Each row of a before or after table is a point. The points were changed in one or more steps. Then noise was added and the rows were shuffled. The steps act on columns, c1 being the first. What was done? A step turns or swaps two columns, mirrors them in a line or flattens them onto one, adds a multiple of one to another, or multiplies or shifts one. Angles are multiples of 10 degrees, from the lower column toward the higher: turns from -170 to 170, lines from 10 to 170 but not 90. Use the fewest steps. Two steps may share a column if one is a turn and the other turns, adds or multiplies; they go together, in the order done. Otherwise the lowest column goes first.
In the rows, zero is written as 128.

Before (8 x 3):
[[107  91  78]
 [141  77 168]
 [ 97 113  49]
 [188 138  87]
 [130 156 159]
 [153  92 110]
 [191 108 174]
 [ 98  45 136]]
After:
[[ 90  88 205]
 [110  77 169]
 [119 153  49]
 [149  18 148]
 [ 97 108 119]
 [150 160 108]
 [ 61 179 104]
 [150  81  88]]
Steps: add 0.7 times c1 to c2; turn c1 and c3 by -130 degrees

Before (12 x 6):
[[138  86 132  77 170  90]
 [199 167 108  97 146  70]
 [191 134  91 123 149  53]
 [168 170 148  92 196 128]
 [165 130  71 161 132 133]
 [138 107 173 112 109 104]
 [175  83 178 136 197 155]
 [106 122 119 116 112  54]
 [203 174  81  97 209 149]
 [181 116  94 169 181  84]
 [129 170  93 176 185 103]
 [ 89  94 114 170 127 104]]
After:
[[105 174  60 129 102 188]
 [182 165  49 126 204 163]
 [204  80 161 123 248 136]
 [192 164  44 131 180 197]
 [138 183  44 126 177 138]
 [142 158 126 127 113 142]
 [ 83 168  53 127 108 130]
 [201 119 115 131 186 198]
 [171  85 205 128 219 149]
 [167 119  77 127 151 124]
 [131 104 127 124 187 168]
 [174 150 141 130 219  80]]
Steps: add 0.5 times c1 to c5; turn c2 and c6 by 150 degrees; add -1.5 times c2 to c3; multiply c4 by 0

Before, 8 rows:
[[129  82  45 125 139 107 179 115  99 145 150]
 [ 92 133  95  94  97  67  86 182 124  93 123]
 [209 161 118  86 143  99 112  86 121  70 203]
 [210 111  63 144  90 195  85 127 185 147  94]
 [123 164  51 134 122 169 175  92 175  96 109]
 [ 75 109 113  93 135 148 146  53 162 100 144]
 [ 85  77 110  89 120  93 172 173 189  19 142]
 [ 87  43  91 113 172  58 112 155 108  89  93]]
After:
[[210 164  83  86 123 120 113 116  98 186 176]
 [131  83 115 125 114 142 180  43  95 113 116]
 [211 111 126 145 163 112  84  62 213 104 181]
 [ 87  75 172  88 156  54 173 109 129 234 142]
 [ 90 134 182  94 166  99  84  94  74 156  68]
 [ 87  44 156 115  89 109 113  91  60 174  22]
 [ 77 108  55  93 127 108 147 114 163 156 179]
 [122 164  92 133 139 107 175  50 188 160 167]]
Steps: swap c3 and c8; turn c5 and c10 by 170 degrees; turn c6 and c9 by 60 degrees; add 1 times c9 to c11

Before (12 x 14):
[[ 74 124 195 147 184 158 130  81 159 123 108  89  90 125]
 [134  97 142  76 115  61 203 104 151 112  65 129 198  98]
 [114 141 161 113 136  98  98  86  45 177 122  90 127 173]
 [ 66 103 110 116 113 149 121 122 122 120 122 103  89 138]
 [ 93 131 203 142 100 113 137 149 124 179 122  84  86 151]
 [143  98 141 134 143 120  81 133 117 177 123 105 122 104]
 [158 134  89 135 126   7 170 136 121  75  61 201 154 104]
 [175 165  88 108  98  46 129  87 105 176 187 172 101 129]
 [183 151 123 107  52  56 146  84  87  93  74 237 195  69]
 [ 84  88 188 155 139 122 118 112  85 116 183 106 142 121]
 [201 171 107  96 108  77 189 141 111  41  83 163 185  76]
 [ 91 137 132 148 159 153 174 145 146 122 100 156 186 128]]
After:
[[ 89 134 135 141 107  97 171 146 125 145 153 159 179 142]
 [158 176  76 138  82 240 173 138 131 136 182 201 147 105]
 [ 72 151 113 120 144 117 122 121 123 117 109 103  86 129]
 [ 94 116 195 149 112 136 118 110  97 131  58 114 145  93]
 [ 90 129 200 138 142 147 138 152 113 120 142  88 102 143]
 [120 114 165 117 105 154  96  87  28 136 140  88 147 110]
 [140 162 139 137 108 141  78 135 133 130 108 101 142  98]
 [209 123 113 112 132 193 186 149 148 133 188 159 155  74]
 [172  40  80 107 133 208 125  86 116 124 102 175 119 113]
 [130 221 140  91 120 196 206  93 167 148 149 128 181 117]
 [179 145 122 123 174 223 160  82 144 144 188 233 186  59]
 [ 66 145 194 135  92  85 137  69 138 108 144  85  92 143]]
Steps: turn c2 and c11 by 140 degrees; multiply c2 by 1.3; multiply c4 by 0.7; turn c5 and c6 by -160 degrees; turn c9 and c14 by 40 degrees; flatten c10 and c13 onto the line at 70 degrees

Before:
[[105 118 128 204 124 135  46  86 111 160   7 106 122 137 121 135 158 113
  166 134]
 [157 112 110 132  74 146  92 123 140 118 138 141 135 108 141  75 119 140
  137 126]
 [137 104 185 119  90 133 106 109  66 120 103  92 115 125 131 157 128 145
  129 132]
 [118 124 129 125 127 131 124 146 129 105  84 156  99 127 160  77  97 117
  153 122]
 [117 126 115 111 159 194 137 146  65 148  80 105 161 113 141  94 106 122
  152 127]
 [137 141 152 156 178 113  86 163 110  94  90 140 151  89 108 104 133 124
  165 155]
 [154 106 151 115 109 117  96 169  64  77 103 101 136 135 151 182 129 135
  103 134]
 [101 163 146 118  99 119  68  88  86 134 139 123 103 121 104 128 176 153
  122 120]
 [128 123 146 163 179 141 115 149  94 116  71 147 167 144 178 102  87 136
  161 148]
 [144 118 173  93 116 123 144 171  47  74  88 160 122 165 143  95 170 130
  173 131]]
After (10 x 20):
[[133 121 146 160  74 150 117 152  92 122  67 147 129 166 178 118  90 151
  127  82]
 [ 95 161 144 118 152 110  64  90  90 174 136 125 127 120 103 131 178 138
  140 162]
 [128 106 150 118 127 104  93 172  62  99 107 102 114 108 149 178 126  93
  112 136]
 [136 125 128 125 136 146 125 146 126 107  87 154 151 151 157  85  90 164
  141 138]
 [157 122 170  97 136 144 143 171  42  57  86 158 119 186 140 118 170 154
  107 138]
 [112 120 126 202 126 126  44  88 108 220   5 103 131 165 120 109 154 114
  134 138]
 [115  97 183 123 143 121 105 109  70 138 107  88 112 127 134 162 125 119
  130 162]
 [165 114 102 126 147 151  95 127 139 143 139 141  88 129 140 115 123 177
  150 164]
 [135 128 114 107 110 183 141 147  66 140  77 104 124 139 137 102 108 155
  153  93]
 [147 141 152 160  78 118  87 162 109 127  86 140 145 148 108 118 134 145
  172  92]]
Steps: turn c16 and c18 by -50 degrees; turn c1 and c16 by 30 degrees; turn c5 and c13 by 140 degrees; turn c5 and c20 by 60 degrees; add 0.5 times c12 to c6; add -0.7 times c7 to c10; turn c14 and c19 by -70 degrees

Before, 12 rows:
[[147 142 140 116 130 137 147 112 148 135 107 126 108 114 128  80  76 119
  139 145 129 151 157 120 158 177 115  35 126 126  83 139 128 102  96 124
   88 123 122 144 128 133 145 139 105 154 142 140]
 [ 45 123 132  91 111 132 134 153 145 124 142 116 145 108 123 146 124 120
  147 138 123 137 160 136  99 154 119 135 123 123 145  87 122 179 109 141
  170 141 135 123 146 126 140 116 102 146 129 102]
 [147 164 138 128  82 144 123 120 139 120 154 129 123 110 124 134 127 135
  115 120 152 145 144  99 127 135 134 149 103 135 155 147 126  97 111 132
  101 135 126 157 133 142 120 121 106 141 123  93]
 [150 121 119 140 123 138 133 107 155  85 144 118 140 116 148 137 126  92
  147 138 108 146 156 139 132 146 115  82 123 133 145 143 191 171 135 148
  101 126 124 128 120 113 142 118 128 159 121 155]
 [135 116 126 134 116 143 121 129  91 119 147 173 105 133 116 148 115 133
  145 134 114 107 150 137 159 144  98 134 121 130 144 106 120 160 112 122
   99 101 130 125 123 153 101 117 249 150 160 136]
 [149 109 116 121 115 104 134 105 125 114 156 129 143 126 121 133  98 109
  132 146 148 134  83 136 129 178 123 155 135 128 138 136 135 118 185 116
  136 140 140 124 135 133 131 125 141 156 185 122]
 [145 126 110 130 134 145 173 116  93  82 143 113 131 103 143 145 103 122
  150 101 152 149 149 145 114 155 163 152 137 113 129 142 118 115 112 126
  111 122 130 132 142 153 154 131 101 101 134 148]
 [154 179 139 144  96 130 177 122 125 131 136 113 103 111 134 138 127 130
  151 129 126 151 159 143  99 127 106 111 104 135 150 115 130  98 106 141
  102 127 193 141 149 124 147 117 117  83 111  93]
 [140 139  94 146 131 138 115 115 138 117 147 119 127 140 122 138 107 110
   69 135 129 102 142 139 125 136 152 138 137 131 138 127 116  92 119 126
  100 140 117 134 121 124 148 113 112 151 118 144]
 [151 122  98 147 113 141 134 122 136  92 136 163 103 103 117 136 117 130
  141 134 152 146 161  93 115 128 103 151 125 139 125 135 116 101  99 114
   94 109 119 132 148 114 118 151 102 154 176 114]
 [138 142 136 132 117  89 125 105 151 137 108 127 120 134 119 111 113 132
  150 135 150 142 144 136 148 135 178 152 128 120 157 142 124 153  95 114
   91 117 137 131 113 131 151 132 134  89 131 150]
 [130 113 132 111 129  93 126 109 150 120 152 132 159 167 145 122  95 134
  117 144 122 134 106 130 101 129 106 155 134 139 151 139 119 125 101 149
  125 139 142 142 130 117 154 140 112 159 129 101]]
After:
[[155 143 138 141  95 131 177 121 125 131 136 113 102 112 131 136 127 133
  150 136 127 150 154 142 100 150 105 109  75 134 150 115 133  99 107 140
  100 127 194 115 148 121 147 120 119  82 111  93]
 [146 148 138 131  81 145 124 120 142 120 154 127 124 110 126 134 126 135
  116 123 150 145 135 102 126 141 133 150  87 134 154 145 124  97 112 132
  103 117 128 101 134 142 120 120 106 143 127  94]
 [148 130  98 147 111 139 136 120 135  91 134 165 102 104 117 139 118 132
  138 140 152 145 155  93 115 150 103 153 133 140 125 133 115 101  98 113
   93 150 120 121 151 114 120 153 103 151 176 115]
 [144 129 140 117 132 140 147 113 148 135 107 126 111 112 128  78  75 120
  136 113 128 151 123 121 159 171 115  37 117 125  84 140 130 102  98 121
   85 128 125 111 126 132 143 139 107 152 145 140]
 [145 118 108 131 133 145 173 117  91  83 142 112 131 101 146 147 103 123
  147 117 154 149 130 146 115 153 163 153 130 115 130 141 118 114 114 126
  112 132 131 125 142 156 152 132 100 101 134 145]
 [135 137 125 134 116 145 122 127  89 116 148 171 104 134 116 150 114 133
  145 149 114 108 130 138 159 152  99 134 138 130 143 105 118 162 114 122
   99 155 130 125 120 150 103 117 248 152 162 138]
 [140 116  94 145 130 139 115 113 139 118 146 123 125 141 123 140 106 110
   70 139 129 101 142 137 125 135 150 140 117 133 141 127 117  92 119 126
  100 117 115 125 123 121 148 113 112 149 118 145]
 [ 45 134 130  87 111 133 132 151 147 126 142 115 145 109 123 147 125 121
  147 150 122 138 107 136 102 187 116 135 131 125 146  86 120 178 111 138
  169 117 133 133 146 125 139 117 102 147 128 102]
 [131 126 127 112 128  94 126 109 151 120 150 133 159 168 146 123  94 133
  119 140 121 133 127 129 101 103 107 156 145 138 152 139 118 122 102 149
  124 116 141 116 131 118 156 141 112 160 129 102]
 [150 134 119 137 123 139 133 108 157  82 144 120 139 114 148 138 128  93
  149 146 109 148 148 138 133 147 112  83 133 132 147 142 191 171 136 146
  102 132 127 127 123 114 142 116 128 157 123 157]
 [149 124 117 121 117 106 136 107 125 114 158 127 142 126 122 131  97 110
  132 146 150 131  78 137 128 111 123 154 149 129 136 135 134 117 185 117
  138 117 138 137 135 133 130 123 143 157 185 121]
 [139 126 137 131 117  88 126 103 151 141 107 124 120 135 120 110 114 131
  150 123 149 141 148 137 150 127 179 154 115 119 157 139 125 152  94 115
   90 141 135 125 111 127 152 132 133  90 129 153]]
Steps: mirror c2 and c29 in the line at 130 degrees; add 1 times c8 to c26; turn c23 and c26 by 50 degrees; add 0.7 times c16 to c20; turn c38 and c40 by 170 degrees

Before (8 x 64):
[[106 130 127 120 131 147 147 163 133 105  84 109 114 127 146 129 194 117
  100 150  96  91 137 115 106 108 126 127 128 102 140 148 150 119 150 131
  125 104 118 103  86 120 144 130 127 144 149 123 165  73 133 113 127 139
  125 109 140 143 115 135 115 116 136 113]
 [121 113 179 113 118 150 142 107  88 126 123 122 135 149 150 189 122  90
  149  98  85  98 131 148 131  86 156 142  93 143 103 154 103 132 136 147
  115 118 125 105 109 159 126 125 127 142 100 173 128 151 129 192 147  99
  144 123  98 117 127 156 147 109 131 134]
 [108 184 150  91 147 131  72 148 149 134  98 125 128 136 120 109 138 101
  105 131 125 127 148 109 129 149 148 100 118 129 123 120 106  85 148 147
  109 111 147 103 126  72 167  94 144  86 167 139 128 142 117 150  87 142
  153 135 103 107  77 124 123 150  99  90]
 [105 191 164 118 100 144 152 138 120  84 176 108 107 161 120 137 144 147
  129 103 125 123 175 142 117 131 107 133  71  83 146 136 129 177 138 125
  135 126 108 111 137 154 117  87  64 130 141 117 131 143 129 105 101 123
  134 126 143 121 132  96 124 146 141 114]
 [144 170 149 115 146  84 124 134 127 116 141 125 110 157 158 174 133 112
  155 114 159 138 132 126 144 162 120  80 132 115 121  99 148 143 177 157
  110 121 114 169  92 152 117 171 151  99 128 181 147 114 115 121 175 137
  116 155 124 124 143 165 160 142 123 113]
 [158  85 173 125 176 124 113 179 144  80 176 176  82 158 114 167 128  87
   88 141 106 128 121 173 170 139  81 124 126 140 119 110 116 140 156 146
  127 115 109 138 163 132 140 142  91 152  99 121 130 137 123 145 145 102
  182 101 152 118 153 122 134 110  65 108]
 [115 149 113 108 162 166  94 125 103 118  85 111 130 170 153 123 128 143
  136 125 133 161 107 159 110 108  76 138 100 133 123 159 122 109 131 143
  119 123 138  84 107  97 137 144 138 135 143 148 170 122 130 130 113 141
  168 135 147 119 141 151 138 129  94 152]
 [163 203 107 101 156 168  97 144  83 101 127 154 159 121 114 103 137 130
  140 130 144 115 116 129 143 118 137 129 142 127 150 138 136 114 128 125
   82 119  92 150 164 143 114 141 158 127 130 176 134 148  84 115 128 152
  165 123  98 102  80 174 144 108 139 135]]
After (8 x 64):
[[107 192 164 118 101 148 156 140 119  97 173 109 105 159 121 118 143 151
  130  46 126 124 173 142 120 131 108 143  73  79 146 135 131 178 138 120
  132 128 108 111 136 157 118 176  65 133 140 117 128 141 129 108 106 123
  134 126 142 117 131  91 159 146 142 114]
 [115 148 110 108 162 166  94 124 103 127  84 112 133 169 155 133 126 146
  134  63 131 164 108 159 109 109 174 153  96 138 119 160 127 111 133 139
  120 123 137  83 107 101 133 158 141 136 146 144 170 121 129 135 115 139
  170 139 148 118 140 151 143 128  93 154]
 [161 206 106 100 156 166 100 145  86 121 125 150 159 120 113 153 135 129
  141  68 144 113 114 129 143 119 119 129 144 129 150 139 135 110 127 123
   83 122  93 154 165 141 114 106 158 126 129 176 137 147  83 116 125 156
  165 119  98 101  82 176 159 111 141 133]
 [105 185 149  92 146 131  74 145 151 127  98 122 127 137 118 145 136 101
  102  66 124 125 148 110 130 151  80  59 118 130 122 121 104  86 147 144
  111 111 149 101 124  71 168 125 143  88 169 142 129 143 119 149  85 144
  154 136 100 108  74 128 123 149 103  85]
 [160  85 174 122 169 125 117 179 148 105 174 172  83 158 115  88 127  89
   89  84 108 127 121 171 169 140 171 120 124 139 118 112 119 136 154 150
  126 115 108 139 162 132 140 165  88 154  97 119 126 131 123 143 144 104
  181  83 152 121 150 121 170 111  67 104]
 [106 126 127 118 135 147 146 162 131 100  84 106 110 127 142 128 196 120
   97  93  92  92 136 115 104 107 128 122 126 101 137 151 152 116 151 130
  127 104 121 102  91 124 141 124 127 146 151 123 166  76 134 112 127 139
  127 100 143 143 112 134 138 118 134 119]
 [122 114 177 111 120 149 138 109  86 143 124 120 138 146 149  67 118  89
  149  38  86  96 132 147 132  80 109 161  94 142  97 154 100 133 135 148
  115 120 127 105 109 158 128 108 129 144  99 172 125 152 127 193 145 101
  145 123  98 114 129 158 140 109 130 133]
 [143 174 148 116 145  82 124 132 127 147 140 127 108 155 158  84 135 110
  154  55 159 131 134 126 143 162 167   9 130 114 120  99 142 143 179 158
  111 121 114 170  91 149 116 109 150  98 127 183 149 115 115 123 178 132
  115 167 120 123 143 165 156 142 123 112]]
Steps: turn c10 and c61 by -50 degrees; multiply c16 by -1; shift c20 by -60; add -0.3 times c59 to c27; turn c27 and c44 by -130 degrees; multiply c28 by 2.5; multiply c56 by 1.6

Before, 13 rows:
[[ 90 128 105 167 162  84 161 163  76 170 131 155  93  93  72 111 171  96
  126 151 105 190 128 145 172 135 135 119  92 134  91 106 156 118 158 113
   96 152 182 140 132 160 156 110 128 190  65 116 102 133 114 131 110 146
  142 186 186 110  69 122  92  93 118  95]
 [104 121 116 153 108 118 155 107 159 116 107 102 151  68  74 114 121  84
  172 153  82 191 119  86 169 127 128 101 170 112  84 154 129  97 133 158
  125  82 155 123 136  86 135  51 106  98  71  96 151 145 109 153 120 152
  135 117 104 113 115 135 180  94 156 169]
 [146  82 101 118 197 107  98 171  75 110 181  72 178 103  80 124 136 150
  102 154  80 192 132 119 137 136 147 105 184 187 152 191 134 136 135 131
  165 120 106  84  94 117 158  92 184 152 148 189  97 142 100 124 119 125
  177 164  93 140  72 118 157 138 125  81]
 [135 149 167 129 178 130 153 120 130  81 155 109 167 136 115 158 158 157
  109 172 126 191 134  97 159 106  83 161  99 130  91 177 148 105 148 126
  169 155  96  77  69  81 150 102 173 146  59 168 173 150 108 163 111 102
  106 167 141 119 154 129 158 113 139 152]
 [125 158 134 107 110 140  84 144 120  97 137 114 149 158 147 108 128 164
  143 121 135 131  66 101 149 122 127 116 179 115 159 124 170 143 141  96
   85  86 101  92 135 160 164 116 122 164 141 124 120 148 165 196 190 133
   90 152  88 143 163 104 114  96  89 157]
 [153 149 117  98 190 135 149 109  86 167 137 156 142 135  96 185 116 183
  120 138 140 186 136  61 163  93 149 122 161 103 146 154  98 109  95 162
   91 164 186 116 126 132 104 127 186 175 109 100 172 126  73 111 119 111
  101 102 147 172  84 114 102 137  99 142]
 [ 90 115 127 144 157  78 119  97  98 166  99 131  89 136 138 106 181  94
  163 110 150 198 137 128 151 107  77 142 140 108 164 129 100 158 185 151
  125 104 115  85  85  75 145  91 126 133  89 115 101 154 161 134 119 117
  157 152 100 158  81 160 173  98 160 165]
 [ 96 136 103 141 147 150 135 155  84 151 187 138 150 122 138  96 142 137
  163 140 170 105 116 109 128 160 153 172 176 149 121 123 142  88 147 138
   89 129 181 124 152 166 137 102 130 156  96 121 177  68 105 117 181 130
  111 135 161 112 138 163 144 122 102  97]
 [122 122 171 113 144 153 135  82 155 141 109 115 109 147 160 132 108 160
  152 145 139 195  80  50 103  90 102 160 150 129 169 176  81  86  92 101
  120 124 116  75 152 167 145 127 124 139 141 147 129 101 107 122 124 117
  116 135 156  98 139 146 162 123  84 117]
 [ 76 138 158 126 153  95 125  91 161 171 154 159 146 153 105 141 102  86
  140 166 143 113  64 121  83  93 144 138 153 123 113 150 127 142 168  98
  119 177 138 162 130 102 137  45 152 149 132 117 139  63 135 201 162 163
   89 101 138 146 101  77 127  81 168 147]
 [161 130 125 125 110 144 108 154 115 152 140 102 141 142 169 117 133 167
   95 196 165 111 148 128 104  98 134 118 159 163 124 111 120 174 120 110
  149 131 147  97  93  88 131  46 142 133 132 146  92 126 140 131 186 104
  166 142 113 138 149 166 122 146 105 176]
 [107  77  94  96 190 133 122 123 133 107 136 135 129 116 118 147 163 125
  124 204 124 111 121 120  85 122 170 159  88 133  76 122 112 133 116 149
  120  95 137 151  55  79 170 122 134 165  92 104 109  67 157 125 106 164
  141 129 161 128 105  91 111 146 164 159]
 [136 161 162 149 151 111 156 151 144 132  97  63 111 118 120 127 103 121
  166 108 131 124  97  92 138  87  74 165 142 114 152 109  82 141 143 145
  147  98 162 118 120 145  82 133 194 137 106 135 118 143 151 183 182 129
  124 124 107 192 127  83 172 164 153 143]]
After:
[[101 134 103 141 143 150 138 161  80 152 188 140 152 119 127  93 149 136
  165  96  81 104 117 103 128 154 151 174 179 149 123 124 141  88 147 139
   86 129 178 118 151 169 138 164 129 160  93 123 176  67 106 136 183 130
  108 131 161 128 138 162 142 119 120 102]
 [145  81 104 118 194 111 100 172  74 105 180  71 176 106 133 124 129 154
  104 137 172 208 130 120 137 137 150 107 187 186 152 195 133 139 131 130
  170 119 105  90  94 113 156 164 185 155 148 189 101 141  96 123 117 123
  177 160  91  91  78 124 155 144 110  81]
 [125 159 141  99 110 139  86 147 115  92 138 114 144 154 146 106 129 167
  139 157 108 124  67 101 149 123 129 113 177 115 157 120 170 143 145  98
   84  83 101  90 134 159 164 119 119 161 141 129 117 153 169  63 190 134
   90 157  88 121 165  99 118  80  95 159]
 [139 151 171 131 180 136 157 120 130  84 162 107 165 136 164 157 161 159
  106  91 136 187 137  98 158 114  85 161 100 129  91 175 142 111 143 122
  171 156  98  77  67  77 149 144 170 148  54 169 177 152 109  80 111 106
  104 166 141  94 158 131 161 107 139 159]
 [ 92 122 106 166 166  88 160 159  75 172 129 153  91  94 127 110 174  96
  125  89 151 213 128 143 174 136 134 120  96 137  92 102 154 118 162 114
   94 157 179 142 129 163 158 144 132 188  75 120 101 134 118 121 114 145
  138 191 176 126  66 120  90  76 114  89]
 [123 120 172 113 144 159 132  82 153 144 114 117 107 154 192 134 106 157
  152  65 103 153  83  51 102  91  99 162 155 130 170 177  77  87  90 104
  120 118 116  69 153 167 144 133 120 140 135 142 126 100 105 138 125 123
  117 130 157 143 141 146 159 117  93 122]
 [102 122 114 157 103 119 155 109 163 117 110 109 148  71 123 110 123  85
  174  93 181 205 118  85 170 129 128  98 174 113  81 154 131  95 133 158
  127  81 157 117 138  90 133 195 101  97  69  94 149 148 108  75 124 148
  133 115 105 122 112 135 183  72 137 169]
 [ 76 140 160 122 149  94 122  93 156 171 155 158 148 152 105 142  99  86
  142 134 126 131  61 125  82  97 144 137 149 123 118 148 132 142 165 101
  121 177 137 161 132 100 137 179 153 145 126 111 146  64 130  34 163 164
   90 103 142  76  99  77 128  50 169 148]
 [140 160 164 146 147 113 159 154 143 130  98  64 113 124 118 126 101 119
  160 249 134 130  93  91 139  85  69 163 145 114 151 108  83 139 138 146
  145 101 163 118 121 149  84 105 190 140 108 132 114 146 151  81 183 128
  119 120 110  83 131  83 172 187 149 141]
 [159 133 130 125 112 143 106 156 115 152 140  96 141 147 149 118 135 167
   93 112  82  89 151 128 104 104 134 123 161 166 125 113 123 176 122 108
  151 136 141  90  95  83 126 206 144 136 132 151  91 129 142 101 191 104
  166 140 107  62 147 169 123 152 117 175]
 [ 92 117 132 141 153  77 119 101  97 163  94 130  85 134 179 107 180 101
  163 193 117 175 137 126 149 109  76 145 144 108 158 132 103 163 181 153
  123 105 119  86  87  72 140 162 129 139  85 112 101 155 164 105 122 118
  159 148  99 116  83 160 171  85 163 165]
 [152 147 114  95 183 135 154 118  87 167 134 158 138 134 132 189 116 183
  121 201 103 201 134  63 163  98 153 120 159 105 145 151 101 111  97 159
   93 168 187 110 120 130  96 132 189 176 106 101 174 127  71 146 117 111
  103  97 148  76  88 110 100 147 101 141]
 [105  74  93  97 185 131 125 118 136 110 134 137 134 113 109 150 162 125
  119  93 142 119 116 116  80 122 173 156  86 136  79 121 120 138 117 148
  119 100 134 148  56  79 167 132 131 165  90 106 111  68 152 125 110 158
  145 131 166  67 107  96 111 156 165 161]]
Steps: turn c15 and c22 by -40 degrees; multiply c58 by 2; turn c20 and c58 by -120 degrees; mirror c21 and c63 in the line at 80 degrees; turn c44 and c52 by 160 degrees; multiply c62 by 1.6
